Each row is a point. The points of each table are mixes of a few directions, plus a little noise. How many directions does each table use, and how many do they share? Where both have some left over, give the other angles between the two spaces (their principal angles), to ten degrees, smallest first.

First, 4 rows:
0: -48.0   5.5  -0.4
1:  26.0  29.3 -10.3
2:   0.5 -17.3   5.6
3:  21.3 -17.3   4.9
Second (5 x 3):
0:  11.3  -0.8  -6.4
1: -15.3  -8.0 -18.1
2: -24.5   1.7  14.6
3: -27.2  -7.1 -13.1
4:  56.0  13.6  23.1
Directions: first 2, second 2, shared 1; angles 90

First:
0:  -0.1  -0.9  -0.7   2.4
1:  -1.4  13.5  -2.0 -23.7
2:  -2.5  27.6  -2.4 -49.1
3:   2.6 -32.0   3.6  56.2
4:  -1.4  10.8  -1.6 -19.4
5:   1.5 -19.6   2.0  34.4
Second, 7 rows:
0:   6.6 -29.5  17.0 -13.3
1:  -4.8 -11.8  20.7  -7.4
2: -18.3  58.2 -24.3  24.8
3:   9.4 -30.3  12.8 -12.9
4:  -8.4  33.0 -17.1  14.6
5:  -7.2  12.8   0.5   4.6
6:  22.6 -32.5  -9.4 -10.4
Directions: first 1, second 2, shared 0; angles 80

First, 7 rows:
0:   6.9 -11.6 -17.5  -9.4  -5.5 -13.1  26.3 -18.3
1: -11.4   1.6   7.8   5.1   9.0  -7.2 -18.8 -12.8
2:  13.0 -32.0 -42.2 -10.5  27.6 -27.0   2.6   2.0
3: -39.1  16.9  27.2  10.6 -13.8  17.5 -10.6  10.2
4:  -4.5  38.7  47.7  14.8 -26.5  44.7 -13.6  30.6
5:  27.3 -24.8 -39.3 -15.0   3.2 -12.9  32.1   4.0
6:   7.3   9.2  16.0   4.7   4.6  -0.4 -17.6 -15.5
Second (7 x 8):
0:  62.7  11.9   5.1  -5.7 -12.3   8.3  16.6 -11.5
1: -59.3   8.6  18.9   6.3 -15.2   7.3   0.6  -0.9
2:  10.7  23.9  31.3   9.3 -10.6  19.4 -14.3  -1.7
3: -49.0 -20.7 -17.0   0.4  17.3 -17.7  -9.1   5.3
4:  19.9 -18.9 -32.2  -6.2  12.3   5.8   6.7  49.3
5: -11.1   4.2  11.2  -0.9  -6.7 -14.7   4.9 -46.5
6:  25.7 -11.5 -16.6  -4.2  15.4  -8.6  -5.0   3.9
Directions: first 4, second 4, shared 4

First (7 x 9):
0: -20.1   2.5   7.6  -0.2  -5.8  -1.8   0.7   6.7  -3.8
1: -14.7   6.0   9.9 -45.5 -19.8   4.6 -28.1  39.5  13.0
2:  51.8  17.3 -14.8 -21.1  -5.4 -10.3  -9.8   1.4  15.1
3: -12.7 -52.0  -3.8  24.8  34.8  37.1   2.8 -20.0  -6.1
4:  -6.7 -28.2  -4.4  39.4  26.4  14.8  18.7 -30.5 -12.6
5:   0.6  45.7   6.6 -14.5 -30.6 -34.0   2.3  15.4   0.8
6:   1.9   8.7  -1.0  17.0   0.2 -10.7  13.4 -12.4  -6.6
Second (10 x 9):
0:  -4.8  -5.3  -2.9   5.3   4.1  -2.5  17.4   8.4   7.6
1:  -2.2  33.0  22.2  11.7 -19.0  44.2 -33.6 -41.1  -7.7
2:  -4.0  -1.0 -21.1   6.2 -27.3  22.4  18.2   1.8  -0.1
3:  -9.6  10.1   9.0  16.9   0.1  20.9  20.8  -2.0  19.6
4: -10.7 -19.1  16.8   2.8  39.5 -46.5  -8.9  -0.3 -19.1
5:  18.5  -2.2   4.1 -22.3  18.5 -22.8  -5.9  21.4  18.2
6:  -8.6   4.8  -2.2  14.6  -7.4  20.5  27.1   4.0  17.8
7: -13.9 -33.3 -32.8   3.6 -11.8 -24.6  10.3   3.4 -41.8
8:  36.4 -10.7   0.3 -48.6  26.4 -52.0 -35.5  27.5   3.2
9:  -1.3  23.2   6.9   9.7 -23.0  40.4 -10.3 -22.6   2.1
Directions: first 3, second 4, shared 1; angles 90, 90

First:
0:   7.8 -12.7 -36.9  28.0  23.7   9.8  -0.4  10.4 -17.9  10.2  -7.0
1:   3.1   5.4  32.4 -33.3 -23.3   2.9   3.4   9.7  10.5 -22.7  -8.2
2:  14.7  22.1  20.3  -7.4  -2.5  21.7   5.6  -5.8   6.2  -8.1   3.0
3:  10.5  13.2 -49.2  34.8  33.1 -13.3 -12.4 -10.8  12.1  14.3  24.1
4: -16.0   2.8  25.2  -8.8 -28.8 -23.5  14.7   1.2   3.5 -18.9  11.7
5:   1.7 -22.9  21.8  13.3  15.5  -3.0 -10.2  -5.8 -14.7  20.7  -3.2
6:   3.7 -15.0  60.0 -34.1 -36.1   7.0  19.6  36.6 -13.7 -42.5 -24.2
7: -25.1  25.2 -22.5  -3.6 -21.9   8.6  13.6 -29.3   6.3  12.1   9.0
8:   0.2 -18.5 -50.8   9.7  38.6 -10.2 -35.0  -7.4   8.7  33.7  -5.8
Second, 9 rows:
0: -16.3 -18.5   4.9 -21.9  23.2  -2.7   7.8   8.9  10.1   0.2   6.8
1: -23.6  23.6  15.4  34.0 -14.0  10.4 -24.4  37.2   4.5   9.7 -13.4
2:  30.1   2.4 -14.8  -2.1 -14.8  -3.5   8.9 -33.6 -14.0  -4.2   2.3
3:   4.3   9.3  -0.9  12.2  -9.3   2.9  -5.5  -0.3  -2.5   1.4  -4.5
4:  -6.4   0.2   3.9   1.9   0.2   0.1  -3.3   6.7   2.7   1.5  -1.0
5: -46.5   5.1  26.0  18.6  12.1   7.7 -20.6  58.2  19.8   9.3  -8.8
6:   6.3   5.9  -3.1   5.4  -7.8   1.5  -2.5  -5.5  -4.2  -0.1  -1.9
7:  73.3  13.4 -34.9   2.6 -39.5  -6.4  16.5 -75.7 -33.6 -10.6   1.1
8: -21.8 -41.3   3.7 -51.0  46.6  -9.6  22.0   3.8  19.2  -3.8  19.1
Directions: first 6, second 2, shared 0; angles 60, 80
